Every row gives one point. Each copy is the shape, with its points in the same order, stretched, turned, moved and blurred by noise. Say if it was mirrored as well.

Shape (7 x 3):
[[-0.05 -0.60  0.21]
 [ 0.14  0.20 -0.69]
 [-0.10 -0.60 -0.13]
 [ 0.05 -0.26  0.46]
 [ 0.79 -0.41  0.50]
 [ 0.08  0.09 -0.33]
 [-0.10  0.12 -0.77]]
Copy 1, 7 rows:
[[-0.41 -0.54  0.47]
 [ 0.21 -0.19 -0.33]
 [-0.44 -0.68  0.30]
 [-0.29 -0.03  0.52]
 [ 0.32 -0.10  0.87]
 [ 0.06 -0.09 -0.13]
 [-0.08 -0.37 -0.38]]
Copy 1 is: only turned
Copy 2, 7 rows:
[[ 0.43 -0.60  0.27]
 [ 0.42  0.32 -0.43]
 [ 0.65 -0.23  0.08]
 [ 0.02 -0.58  0.31]
 [-0.10 -1.20 -0.23]
 [ 0.26  0.11 -0.12]
 [ 0.59  0.43 -0.24]]
Copy 2 is: mirrored

Shape (8 x 4):
[[-0.28 -0.04  0.42  0.03]
 [-0.11 -0.13 -0.27 -0.17]
 [-0.36 -0.17 -0.08  0.46]
 [-0.21 -0.22  0.34 -0.56]
 [-0.15  0.42 -0.27  0.22]
 [-0.54 -0.27  0.52  0.49]
 [ 0.77 -0.35 -0.28 -0.73]
 [-0.60 -0.31  0.07  0.32]]
Copy 1:
[[-0.11 -0.14  0.47  0.00]
 [ 0.24  0.00 -0.05  0.10]
 [-0.15  0.18  0.47  0.65]
 [ 0.21  0.05  0.10 -0.37]
 [-0.22 -0.60 -0.02  0.29]
 [-0.37  0.25  0.95  0.45]
 [ 1.40 -0.32 -0.66 -0.63]
 [-0.31  0.46  0.65  0.62]]
Copy 1 is: mirrored
Copy 2:
[[ 0.04  0.47  0.27 -0.17]
 [-0.36  0.06 -0.29 -0.05]
 [-0.46  0.27  0.45  0.22]
 [-0.07  0.39 -0.29 -0.52]
 [ 0.03  0.18 -0.17  0.49]
 [-0.27  0.65  0.89 -0.04]
 [ 0.02 -0.62 -0.64 -0.90]
 [-0.63  0.50  0.46  0.16]]
Copy 2 is: only turned
Copy 3, 8 rows:
[[-0.63 -0.09  0.03 -0.34]
 [-0.12  0.09  0.04  0.08]
 [-0.54 -0.29 -0.17  0.31]
 [-0.45  0.41  0.24 -0.49]
 [ 0.00 -0.43  0.11  0.25]
 [-1.08 -0.27 -0.19 -0.04]
 [ 0.53  0.53 -0.04 -0.56]
 [-0.80 -0.12 -0.10  0.28]]
Copy 3 is: only turned
Copy 4, 8 rows:
[[-0.38 -0.12  0.34  0.03]
 [-0.11  0.52  0.01  0.02]
 [-0.62  0.01 -0.30 -0.06]
 [-0.24  0.48  0.71  0.29]
 [ 0.10  0.04 -0.17 -0.57]
 [-0.80 -0.29  0.11  0.06]
 [ 0.77  0.43 -0.07  0.86]
 [-0.82  0.20  0.04 -0.10]]
Copy 4 is: mirrored

Shape, 11 rows:
[[-0.31  0.00  0.09  0.73 -0.33 -0.31]
 [ 0.15 -0.61 -0.29 -0.05 -0.43 -0.39]
 [-0.35 -0.08 -0.39  0.13  0.16  0.57]
 [-0.67 -0.52  0.38 -0.42  0.60  0.14]
 [-0.51 -0.23 -0.44 -0.37  0.44  0.11]
 [-0.32  0.10 -0.33  0.75  0.19  0.11]
 [-0.54  0.09  0.26 -0.15  0.47  0.54]
 [-0.20 -0.29 -0.04 -0.48  0.72 -0.30]
 [ 0.39  0.25  0.33  0.17  0.69  0.26]
 [-0.03  0.48 -0.02 -0.49  0.10  0.47]
 [ 0.29  0.19  0.49  0.52 -0.37 -0.56]]
Copy 1, 11 rows:
[[-0.20 -0.15  0.29  0.23  0.57 -0.05]
 [-0.02  0.10  0.71 -0.53  0.59 -0.02]
 [ 0.04 -0.06  0.20  0.13 -0.49 -0.02]
 [-0.26 -0.86 -0.23 -0.27 -0.68  0.45]
 [ 0.16 -0.39  0.02 -0.24 -0.48 -0.15]
 [ 0.29 -0.06  0.29  0.58  0.16 -0.24]
 [-0.17 -0.37 -0.51  0.12 -0.91  0.26]
 [ 0.27 -0.35 -0.17 -0.37 -0.29 -0.12]
 [ 0.47  0.14 -0.68  0.05 -0.26  0.02]
 [ 0.09  0.30 -0.73 -0.19 -0.74 -0.35]
 [-0.12  0.28 -0.05 -0.09  0.79 -0.10]]
Copy 1 is: only turned
Copy 2:
[[ 0.31 -0.38  0.77  0.41 -0.34  0.79]
 [-0.36  0.17  0.49  0.71 -0.37  0.39]
 [ 0.30 -0.37 -0.54 -0.22 -0.11  0.01]
 [-0.45 -0.14 -0.98 -0.29  0.28  1.00]
 [ 0.09  0.14 -0.59 -0.20 -0.20  0.51]
 [ 0.54 -0.31  0.25 -0.28 -0.46  0.47]
 [ 0.00 -0.47 -0.69 -0.60  0.34  0.58]
 [-0.56  0.46 -0.15 -0.47  0.06  0.68]
 [-0.59 -0.46  0.26 -0.89  0.02  0.03]
 [-0.01  0.00 -0.15 -0.49  0.39 -0.23]
 [-0.29 -0.24  1.27  0.25  0.02  0.57]]
Copy 2 is: mirrored
Copy 3, 11 rows:
[[ 0.05  0.13  0.04  0.48  0.61  0.37]
 [ 0.38 -0.47 -0.09 -0.70  0.47  0.51]
 [ 0.63  0.32 -0.37 -0.15  0.06 -0.45]
 [-0.16 -0.56  0.06 -0.07  0.09 -1.06]
 [ 0.33 -0.35 -0.57 -0.31 -0.22 -0.48]
 [ 0.60  0.31 -0.19  0.54  0.18  0.06]
 [-0.04  0.28 -0.08  0.11 -0.08 -0.90]
 [ 0.08 -0.68  0.02 -0.15 -0.43 -0.38]
 [ 0.28  0.49  0.77  0.16 -0.45 -0.20]
 [-0.05  0.55 -0.17 -0.48 -0.41 -0.18]
 [-0.31  0.19  0.67  0.19  0.37  0.81]]
Copy 3 is: only turned
